Every row gives one point. Each copy is the shape, with its points in the same order, turned, moved and blurred by noise. Is it also mirrored, or only turned?
In the rows, 128 means zero.

Shape (6 x 3)
[[ 69 102 153]
 [114  86 142]
 [191 180  45]
 [172 171 131]
 [104  83 119]
 [175 135 196]]
Copy 1 (6 x 3)
[[ 82 141  50]
 [ 87 145  87]
 [210  75 148]
 [190 154 118]
 [ 89 115  95]
 [152 213 119]]
Copy 1 is: only turned
Copy 2 (6 x 3)
[[ 64  88 129]
 [108  81 154]
 [213 168  83]
 [150 172 134]
 [120  64 128]
 [114 155 204]]
Copy 2 is: only turned

Shape (10 x 4)
[[160  45 111 105]
 [ 84 109 107 128]
 [132 167 144 133]
 [159 185 164 152]
 [107 157 139 177]
 [131 151 163 188]
 [125 168 101 179]
 [228  77 127  56]
 [153  96  94  95]
 [143 109  81 137]]
Copy 1 (10 x 4)
[[ 73 129  53 182]
 [109 115 124 114]
 [184 128 125 147]
 [203 133 128 168]
 [160 146 161 142]
 [174 142 171 167]
 [165 165 147 111]
 [118 115   8 230]
 [112 131  55 152]
 [117 164  81 138]]
Copy 1 is: only turned
Copy 2 (10 x 4)
[[ 56 107 109 102]
 [120 163 165 106]
 [174 128 134 151]
 [189 116 117 186]
 [161 166 153 173]
 [153 148 143 201]
 [168 186 117 160]
 [ 87  42  59  96]
 [106 120 103  91]
 [111 160 100 114]]
Copy 2 is: only turned
Copy 3 (10 x 4)
[[162 125 157  70]
 [128  75 118 147]
 [ 73 141 119 168]
 [ 57 166 138 176]
 [ 72 100 148 184]
 [ 52 123 167 176]
 [107 116 154 207]
 [166 208 134  61]
 [158 140 127 116]
 [159 126 153 150]]
Copy 3 is: only turned
Copy 4 (10 x 4)
[[ 54 124 164  83]
 [119 167  85 112]
 [138 109 103 171]
 [150  72 113 190]
 [165 120 103 135]
 [178 100 127 146]
 [150  91  69 128]
 [  7  83 176 149]
 [ 54 113 113 120]
 [ 95  94  94  99]]
Copy 4 is: mirrored

Shape (12 x 6)
[[ 94  99 119  41 180  63]
 [ 99 133 128 167 107 192]
 [139 108  72 116 106 186]
 [157 126 137  31  68 132]
 [139  77  80  55 107 138]
 [145 169 100 101 130 205]
 [177 149 152 189 211 181]
 [172 161 124 154  83  95]
 [ 77 116  91  33 174 105]
 [109 167 132  59  96 173]
 [185  59 122 166 154 168]
 [ 97  93  93  68 123 131]]
Copy 1 (12 x 6)
[[231 191 134  75  97 149]
 [ 70  94 146 126 109 122]
 [122  77 112  92 162 148]
 [185 112 195  86 204 112]
 [180 114 121  60 172 134]
 [132  53 164 132 135 171]
 [149  65 112 208  59 116]
 [130 151 140 180 177 102]
 [207 167 146  49 102 187]
 [146 103 211  98 148 157]
 [147  72  64 140 115  71]
 [164 142 132  54 133 146]]
Copy 1 is: mirrored
Copy 2 (12 x 6)
[[171  55 150  96 125  40]
 [106 122 121 198 146 171]
 [ 94  68 104 142 105 182]
 [186  76 142  64 128 179]
 [142  50 119  96  76 149]
 [ 99  57 116 140 184 188]
 [ 99 105  23 186 214 111]
 [103 171 110  84 155 150]
 [138  21 173 111 124  69]
 [147  64 167 124 171 179]
 [123 109  17 160 110 135]
 [136  59 152 127  95 121]]
Copy 2 is: only turned
Copy 3 (12 x 6)
[[ 78 182 210  80 133 181]
 [120  97  85 166  94 104]
 [131  55 151 133 122 116]
 [ 50  81 134  65 188 112]
 [ 78  76 187  92 149 122]
 [149  54 102  84 104 133]
 [226 131  61 154 116 166]
 [153 141 106 109 157  31]
 [ 87 136 196  66  87 173]
 [ 70  89  99  69 110 120]
 [190 103 137 192 167 144]
 [ 75 107 176 104 122 133]]
Copy 3 is: mirrored
Copy 4 (12 x 6)
[[ 33 186 113  55 123 214]
 [121  75 124 164 125 100]
 [114 100  89  70 139  95]
 [159 192 100  69 199 141]
 [102 143 105  28 159 145]
 [140 108  37 134 132 123]
 [155 117  79 168  11 137]
 [132 204 131 146 114  70]
 [ 41 158  84  72 137 205]
 [123 138  72 135 192 160]
 [153 105 128  84  48 122]
 [ 77 126 106  71 148 146]]
Copy 4 is: mirrored

Shape (13 x 8)
[[148  70 167 157 157  75 188 124]
 [135 143 124 158 175 128 102  85]
 [152 122 131  86  96  74  80 157]
 [116 120 174 153 104 125 109 191]
 [154 135 117  75 182 104  73 189]
 [167 114 104 131 126  87 124  98]
 [143  73  70  88 133 165  83 124]
 [ 91 154 138  72 127 122 171  88]
 [ 99 126 123 175 123  75  90 175]
 [167 132 154 175 165 155 137 191]
 [167  74 151 110 109 158 161 103]
 [ 88  68 123 142 131 136 182 136]
 [ 69  38 150 165  94  66 101 173]]
Copy 1 (13 x 8)
[[153  80  71 132 177  93 183 129]
 [ 91 112 176 134 180 115 145 164]
 [114 106 114 134  65 150 110 143]
 [112 175 102 169 104  80 132 148]
 [ 63 103  90 162 122 154  79 189]
 [138  94 144 123 141 160 155 136]
 [ 35 136 114 113 136 196 156 139]
 [134 128 135  42 157 126 116 170]
 [125 141 128 175  96 114 175 199]
 [112 168  83 197 189 110 117 142]
 [103 128 100  94 164 128 146  68]
 [111 157  76  94 168 109 203 153]
 [ 97 130  77 152  69  76 230 170]]
Copy 1 is: mirrored
Copy 2 (13 x 8)
[[153  88 170 170  57 149 189 154]
 [115 104 140  88 119 137 139 102]
 [116 128  99 157 125 118  96 206]
 [159 104 101 199 135  86 134 133]
 [134 125 143 104 173  81 123 210]
 [101 126 125 129 100 173 144 162]
 [ 96 113 175 142 197 172 102 162]
 [152 186 178 138  86 144  86 115]
 [ 87 120 105 172 126  70 158 133]
 [188  99 119 142 156 115 195 125]
 [171 101 162 175 120 207 121 142]
 [131 132 199 207 110 144 165 112]
 [ 76  77 140 249 101  83 142 150]]
Copy 2 is: only turned

Shape (13 x 9)
[[173 102 162 120  51 156 152 147  86]
 [ 68 104 127  88  88 143 184  98 190]
 [106 128 185 188  85  52  51 210 138]
 [179  45  99 152 119  96  71 137  93]
 [167 170 110 177  91  93 157 141 155]
 [154  88 155 123 142 194 121 208 163]
 [187 114 180 101 142 176 200  71  87]
 [169  77 158 128 151  83  87 207 114]
 [125  56 192 188 108  61  78  82 214]
 [ 45  57  99 130 119 183 141 128 108]
 [ 63 175 128 130  69 111  66 109 165]
 [111 187 108 151 109 173  91 170 143]
 [139 146  92 144 140 193  71  84  94]]
Copy 1 (13 x 9)
[[146  56 189 180 127 105 167 106  91]
 [189 155 191 170  88  92  82 114 170]
 [119 167 110 149 226 118 218 171 154]
 [ 37 118 141 168  89 116 177 142 101]
 [167 100 125 157 108 188 166 136 164]
 [ 98  53 160  95 145  65 119 144 165]
 [162  68 143 113  73 108 102  39  55]
 [ 86 118 128 100 150  98 182 190  96]
 [118 179  46 201 112  53 173 125 173]
 [ 82 151 241 132 128  84 109  69 157]
 [139 187 145 215 188 159 100 124 173]
 [115 107 162 129 186 178 111 118 188]
 [ 48  98 133 158 146 170  88  69 129]]
Copy 1 is: only turned
Copy 2 (13 x 9)
[[147  98 121 107 110 130 138  61  35]
 [ 52 113 109 156 122 189 122 156  59]
 [ 88 159  53 174 159  29  70  53  95]
 [206 142  99 169 117 150  94  65 117]
 [ 93 117 109 138 198 127 179  71 122]
 [ 81 173 152 138  52 106 131  76 103]
 [146  45 185  74  80 147 138 142 110]
 [141 151 150 155 123  78  53  44 126]
 [ 82  72  27 231  94 110  91 102 160]
 [122 170 127 191  88 154 135 183  54]
 [ 74 165  10 120 156 140 102 131  86]
 [ 88 211  86  87 154 110 156 120  99]
 [176 183  77  83  99 143 161 161 121]]
Copy 2 is: mirrored

Shape (15 x 11)
[[161 183  99  70 158  69 125 120  91 165 127]
 [106 186  81  81 143  92  98 105 117 161 106]
 [173 163 106  97  53 180 107 104  76  82  72]
 [ 98  89 134  71 130 145  97 163 126 125  96]
 [ 50  79  84 168  82  75 143 192 200 153 120]
 [145 171 157 143  98 151 172 148 142  76 192]
 [ 50 137  75  84 115 121 121 118 175  55  88]
 [144 154 139 137 135 179  94 169 197  82 122]
 [ 60  74  82 167 170  69 148 153 161 153 118]
 [ 91 179 141 177 160 161 190 174  92 190 199]
 [144 107 121  89 104  69 174  78 195 176  76]
 [123 135  66 102 152 159  81 119 198  59 157]
 [ 49 154 107 119  51  77  84  74  75 110  88]
 [152 132  77  72 102 101  61  79 183 165 139]
 [163 181 106  88 135 148 146 144 142 169 199]]
Copy 1 (15 x 11)
[[ 79 163 101 188 151 176 105 223  74 133 110]
 [ 57 137  94 157 119 196 143 185  74 141  91]
 [ 89 148 178 226 115 187 170 107 167  85 125]
 [153 107 107 164  87 186 142 133 129 184 118]
 [ 89  66 203  82  96 128 146 124  50 238 110]
 [ 94 133 138 154 156  44 127 113 118 114 182]
 [ 58  61 103 205  88 140 179 133 117 180 111]
 [130  88 120 159 177 132 163  78 119 136 133]
 [104  57 152  88 111 141 145 207  87 215  98]
 [137 116 152  70 128 116 122 198  47 101 226]
 [101  86 152 170 103 135  68 160  82 132  17]
 [ 62  40  81 170 175 156 144 106 162 155 139]
 [ 29 153 136 152  42 165 203 159 139 156  80]
 [ 45 118  89 138 147 204  73 121 141 156  68]
 [ 87 136 115 138 166 152  71 136  78 102 178]]
Copy 1 is: only turned
Copy 2 (15 x 11)
[[195  99 106 131 109  70  81 133  76 135 116]
 [176 138 133 151 102  55 102 168 118 132 132]
 [144 199  50 196  76 169  92 126 130  97  82]
 [ 76 164 143 150 169  86  86 113 124  94 118]
 [ 70 144 224 128 143 130 158 119 147 198 171]
 [ 89  99  62 114 102 197 117 151 117 131 182]
 [ 92 150 123 217 152  88 126 166 186 147 170]
 [102 123 124 148 166 184 147 180 139  63 150]
 [101 112 176  95 179  74 145 123 169 203 144]
 [101  78 120   7  61 128  96 133 147 119 160]
 [177 178 113 137 156  74 196  81  90 157 182]
 [ 85 120  93 175 164 124 154 230 133 115 121]
 [153 230 117 177  95 103  48 152 160 200 149]
 [145 187 126 165 142  81 159 196  49 137 120]
 [115  87  95  99  72 106 141 168  63  94 141]]
Copy 2 is: mirrored

Shape (18 x 12)
[[141 180 156 101  63 141 173 100  83  70 120 172]
 [145  96 100 134 157 146 102 144 150 168  55  73]
 [123 104  80 105 163 165 134 182  72 150 109  45]
 [137 157 111 131 195 112  62 175 158 153 144  93]
 [161 182 171 151 114 126 129 141 117 128 126 127]
 [ 57 126  90  86 159 170 136 193  83 152  45 107]
 [135  95  82  89 149  88 122 162 161 170 117  87]
 [ 66 110 132  84 129 181 114 118  96 137  79 105]
 [ 80 115  67 138 143 183 136 122  76 118 100 139]
 [117 131 169 164 121 115  97 177 153 109 158  85]
 [ 98 204 161 168  66 113 180 135 127  70 122 135]
 [146 112 153 146 129 129 109 213 150 105 144 149]
 [129 193 179 107  94 131 196  91 155  60 175 146]
 [123 103 138 151 192 107 131 176 140 208 138 108]
 [119 152 143 169  89 182 141 179 156 134 160 123]
 [ 79  95 109  98 119 138 113 127  49 160  84  93]
 [153 149 190 148 137  92 180  99 142  47 134 128]
 [121 146 127 165 104  98 119 148 141 107 147 125]]
Copy 1 (18 x 12)
[[115 146  96  69 183 182  84 184  85 159 145  79]
 [115 114 160 192  90  86 125  82 103 104 147 148]
 [ 97 138 143 185  73 125  42  99  95 137 114 198]
 [182  89 170 164  98  80  92 119 191 122 145 161]
 [126 124 129  92 107 115 100 164 141 167 174 109]
 [ 78 116 176 145 141  72  22 110  60 109  89 163]
 [140 126 181 186 144 120 113 119 132  86 149 191]
 [112 154 173 154 142 122  59  97  82 136 105  97]
 [ 75 125 113 144 134 118  77 134 112 124  44 125]
 [161 186 145 111  89  94  98 136 174 119 148 137]
 [101 154  88  23 147 143  80 165 144 114 160  96]
 [177 167 136 116 117  73 102 196 134 121 133 157]
 [168 135 119  52 139 214  90 182 137 110 161  75]
 [143 114 213 127  88  95 121 128 152 133 119 193]
 [104 164 153 105  85 108  87 204 159 105 142 105]
 [ 77 173 166 152 152 131  73  85  97 162  95 156]
 [184 142  97  37 118 179 137 138 117 120 158 115]
 [133 153 122  95 133 120 109 149 178 113 139 135]]
Copy 1 is: mirrored
Copy 2 (18 x 12)
[[160  96 129 163 123 114 219 154  84  79 184 165]
 [ 62 127 149 114 175 160  78 108 196 134 171 154]
 [ 57 155 148 100  98 160 107 137 215  84 180 105]
 [137 182 170  93 182 147  60  90 164  83 119 123]
 [166 152 124 125 166 143 163 145 140  91 138 175]
 [ 68 145 189 156 156 153 135 149 202 106 223  58]
 [ 81 147 140 131 142 110  91  50 188 117 144 118]
 [ 58 128 157 131 154 147 130 163 121 127 191  86]
 [ 83  90 215 142 113 163 139 160 158 101 166 107]
 [113 216 137 140 155 170 126 112 125  96 107 165]
 [182 171 156 204 123 133 194 164 115 116 155 191]
 [117 177 153 138 173 192 165  73 138  59 122 154]
 [206 142 118 162  96 139 189 117  56 124 157 161]
 [114 156 134 113 172 167 115  93 212 132  86  98]
 [131 193 184 105 139 176 195 117 138 131 137 167]
 [ 37 120 147 142 139 110 134 175 166 101 159  92]
 [181 124  90 196 121 176 139 124  96 101 130 181]
 [131 168 169 160 143 135 144 112 130  95 109 174]]
Copy 2 is: only turned
Copy 3 (18 x 12)
[[188 134  90  83  88 187 187  88 135 145 159 100]
 [128 136 168 172 113  75 110  81 102  68  93 172]
 [108  74 121 133 153 127 108  63  80  76  81 201]
 [114 118 121 167 188  84  72 130 163  84 122 147]
 [145 170 120 135 132 169 135 138 149 107 128 137]
 [ 65  88 128 138 122 120 137  14  89  52 151 154]
 [134  83 169 167 130  87  76  84 132  96  82 116]
 [ 97 103 121 132 133 102 185  63  64  99 131 134]
 [127 135 116  95 142  96 149   7  98 113 144 166]
 [121 136 165 146 179 143 100 160 108 132 146 134]
 [186 171 144 117 150 216 148 102 126 121 203  96]
 [100 132 154 110 124 122  78 146 135 134 156 141]
 [204 135 117  68 151 181 158 136 134 111 171  47]
 [ 64 158 153 140 156 113  64  99 133  84  69 114]
 [122 153 195  77 165 154 141 128 140 115 144 155]
 [ 96 103 113 155 131 120 165  31  69 129  95 148]
 [199 182 109 112 129 167  98 148  91 113 160  66]
 [158 158 154 148 165 143 104 102 133 146 153 122]]
Copy 3 is: mirrored
Copy 4 (18 x 12)
[[216  67 136 139  99 173 118 107  64 155 152 106]
 [114 173  75  73 178 159 142 136 145  96  90 186]
 [135 105  63  55 173 119 137 124 171  47 155 161]
 [146 220  94 124 132  77 176 134 145  94 146 170]
 [170 130 109 132 151 117 161 119  84 151 150 112]
 [172 116  76 105 173 159  85  75 151  27 135 208]
 [119 159  89 113 127 159 203 154 151  84 117 200]
 [128 123 133  76 151 162  96  65 119  73 142 168]
 [159  81 133  98 143 131  78 110 181 109 131 175]
 [101 164  98 150 127  96 153 123  95 101 166 103]
 [165 102  89 194 118 171 124  91  90 162 169  74]
 [126 130 103 156 129  82 141 176  80  92 133 141]
 [177  90 114 146  42 144 152  73  59 172 146  83]
 [104 144  94 133 178  91 204 114 132 111 120 196]
 [133 103  99 156 139  85 139 114 109  95 100  78]
 [136 102 148  78 189 172 121  96 152  73 172 178]
 [133 118  87 134  78 138 144 122  59 214 175 127]
 [134 139 116 174 117 123 150 142 127 146 167 116]]
Copy 4 is: only turned

Shape (17 x 12)
[[106 117 101 111 126 173 148 134 104 140 138  80]
 [126 123 125 168  98 121 138 111 126 137 166  91]
 [105 146 106 104 164 159 149 228 126 128 144 127]
 [114  65 178 116 107 164 129 146 112 144 103 167]
 [127 149 102 118 127 126 136 118 156  71 146 124]
 [115  55 124 117 167 130 147 143 105 143 151 156]
 [100 153 119 129 132 116  93 148 155 126 164  82]
 [172 152 173 129 118 169 143 124 249 100 129 138]
 [210 154 127 101 150 121 147 118  96 135 110 108]
 [118  50 102 103 115 142 113 158 103 100 157  97]
 [138 129 104 116  97 148 123 111 144 138 133 148]
 [115 136  97 118 121 146 127 129 144 126 123 154]
 [113 139  96 167  85 113 144 132 120 122 119  97]
 [106 147 109 115 128 146 138 115  94 144 107  96]
 [139 152  99 146 109 150 101 104  95 129 148 130]
 [129 136 105 186 158 136 124 174 100  90 118  85]
 [116 124 189 106 101 160 147 119 118 133 144 240]]
Copy 1 (17 x 12)
[[ 99 133 122  90  79 146 107 174 125 121 116 123]
 [135 151 111 100 144 130 133 157 147 101 139 152]
 [106 146  93 126  64 145 142 108  71 145  59 115]
 [119 123 141 102 126 129 106  77  75 143 178  81]
 [125 113 104 133 125  97 128 148 115 161 111 187]
 [135 105 137  62 113 138 116  97  55 126 119 135]
 [134 127  90 113  88 115 168 127 160 121 106 150]
 [ 93 139  38 108 168  75 170 112 138 221 150 135]
 [ 91 101 177 109 156 114 164 170 127 162  77 105]
 [131  76 105 114  84 170 127 150  71 102 149 141]
 [ 91 109 102 111 135  79 109 133 120 123 127 136]
 [118 117 101 117 108  81 108 124 108 143 106 133]
 [162 137 103 140 138 128 103 161 153 109 107 132]
 [116 134 149 117  98 118  99 150 155 133 101 120]
 [122 131 140 129 116  74 135 170 126 100 122 136]
 [178 144 124 135  92 135 167 178 116 146 101 112]
 [ 80 153 150 130 159  61 111  52  63 151 150 138]]
Copy 1 is: mirrored
Copy 2 (17 x 12)
[[ 87 135  97 153 149 149 104  69 114  91 165 137]
 [103 162 104 126 142 170 152 140 134  92 171 118]
 [153 160 102 141  78 111  70  64 134  88 183 172]
 [153  57 134 148 138 128 112 113 146 151 148 134]
 [109 146 159  81 103 157 149 109  87  71 170 165]
 [157 108  89 145 138 151 109  97  88 160 162 167]
 [ 85 172 124 110  75 169 126 102 122 111 194 116]
 [165 156 238  81 133 138 114 140 121  73 196 104]
 [131 134 112 125 134  97 145  95  60  70 132  93]
 [105 102  99 143 130 149 157  65 118 132 210 166]
 [123 135 131  74 145 143 132  97 133 113 143 126]
 [119 140 142  84 125 139 113  88 133 112 142 155]
 [ 78 172 109 114 134 124 155 134 150  93 151 153]
 [ 75 146 108 133 132 131 109  89 120  98 116 134]
 [121 148 105 102 121 168 166  87 140  94 117 121]
 [120 182 120 181  95 122 167  84 128  88 149 164]
 [194  57 137  80 122 162  83 141 141 110 102 137]]
Copy 2 is: only turned
Copy 3 (17 x 12)
[[169  85 137 138  93 105 107 115 115 122  89 139]
 [131 117 138 152 103 139 121 117 152  64 124 145]
 [173  86  71  73 140  79 136 127 113 147 118 163]
 [128 136 130  96 139 116  90 129 109 123 118  46]
 [151 132  93 182 128 122 162 142 119 126 129 147]
 [136 114  99 117 129  86 132  60 110 106 112  76]
 [168 122 117 151 141 122 124 110 174 126 139 177]
 [117 136  50 153 146 228 142 175 141 154 112 120]
 [ 90 138 142 141 151 136 144 108  69 128  67 178]
 [195 124 110 153 145  75  99 101 118  86  89 102]
 [104 129 109 161 114 109 118 147 138 131 102 118]
 [122 118 108 152 120  96 140 146 136 146 117 118]
 [143 120 154 139 109 111 155 155 152  79 115 146]
 [142 107 170 137  99 104 131 123 117 142 106 149]
 [ 99 102 146 177 128  96 110 140 126 108 126 150]
 [167  72 147 125 173 109 170 130 118  85 128 161]
 [ 69 155  84 111 110 113  97 143  86 141 176  59]]
Copy 3 is: only turned

Shape (15 x 12)
[[ 75 125  71 143 122 153 119  87 134 136 132 180]
 [147 149 122 179 171 131 146 136 132  85  79 135]
 [135 101  86 121 102 104  80 143 120 107 114 188]
 [114 166 163 114 162 118 117 108 168 178 167 128]
 [124 131  88 131  98  99 170 124 138 158 107 136]
 [143 155 114 129 126 101 121 125  89 168 163 124]
 [160 165 143 118 141 141 122 179  91  92 142 164]
 [ 91 176  65 150 174 111  83  98 107  90 126 178]
 [176 121  78 169 117 140 102 168 101 125 119 176]
 [109 118 164 101 159 125 116 168 147 166 148  87]
 [150 123  80 131 100 150 137 162 160 164 153  91]
 [106 177 164 184 105 131 109 171 136 111 141  90]
 [147 107 115 171 180 121 156 164 154 105 181 118]
 [115 104 160 185 191 179  77  84  83  82  88 102]
 [121 147 140 131 168 112 118 159  98 158 122 158]]
Copy 1 (15 x 12)
[[137 119  66 131 122 147 138  88 187 102 122 142]
 [120 150 134 106  94 147 146 126 118 186 171 107]
 [ 77  95 119 130 138 156 168  61 118  99 153 159]
 [204 106 123 133 105 112 156 135 108  62 133  87]
 [122 113  89 162 152 108 191 137 134 139 142 127]
 [137  92 146 168 156 105 131 118 129  93 161  93]
 [103 107 183 158  92 143 118  82  92 135 126 100]
 [ 95 120  77 116 102 176 106  70 157 106 169  75]
 [105  97 160 142 164 160 153  61 133 161 160 136]
 [161 131 161  96 145  99 162 146  81  74  96  93]
 [157 148 155 159 180 129 207 119 146 121 109 113]
 [124 124 193 102  85  84 183 104 154 127 134  72]
 [170 199 148 123 143 105 142  80  95 141 150 113]
 [109 150 176  46  96 157  81 153 167 120 171 138]
 [134  81 130 114 133 120 118 107  91 128 129  93]]
Copy 1 is: only turned
Copy 2 (15 x 12)
[[150 154 119 127 103 107  98 183 139 104 166 189]
 [132  85 158 115 143 114 132  92 120 147 128 185]
 [155 150 109 135 175  98  86 174 146 165 127 159]
 [ 66 175 118 113 140 167 128 115 191  85 138 171]
 [117 125 112 124 121 127 144 189 136 110  88 149]
 [106 134  97 138 145 145  82 136 156  72  98 153]
 [102 109 127 154 195 131  77 104 119 119 146 124]
 [139 134 160 148 142  78  61 141 153 100 145 238]
 [172  96 107 118 191 146  78 154 113 136 128 156]
 [103 164 108 122 175 143 164  99 190  67 132 118]
 [162 137 138 122 159 187 140 165 171  87 113 107]
 [138 119 119 204 136 178 145  76 164 118 127 160]
 [134  64 137  94 147 140 114 105 206 105 142 135]
 [193 162 134 104 114  88 100   7 118 115 156 185]
 [ 96 124  91 126 187 117 110 119 134  85 131 181]]
Copy 2 is: mirrored
Copy 3 (15 x 12)
[[137 111 147  99  63 118  96  87 101 123 174 180]
 [129 163 147 171  48  79 136 165  97 120 116 119]
 [122  90 115 153  64 139 138  76 151 113 139 130]
 [118 123 106  83 126 128 148 186  80 180 177 131]
 [127 133 152 107  84 130 109  90  75 161 111 102]
 [ 78 113 109 132 132 128  95 129  85 146 141 112]
 [ 91 157  84 155  81 144 122 153 106  81 148  92]
 [108  85 149 162  70  71 135 117  84  86 196 151]
 [108 124 106 187  45 132  78 108 133 128 130 117]
 [132 146 134 117 151 173 138 194 112 158 140 124]
 [170 142 103 154 115 167  81 121  81 182 123 128]
 [122 107 108 148  83 160 128 206  47 116  90 142]
 [181 130 110 151 103  93  83 185 117 124 129  90]
 [ 98 156 150 171  93  69 141 195 143  96 106 226]
 [ 75 129 143 133  96 136 120 164 122 133 160 106]]
Copy 3 is: mirrored
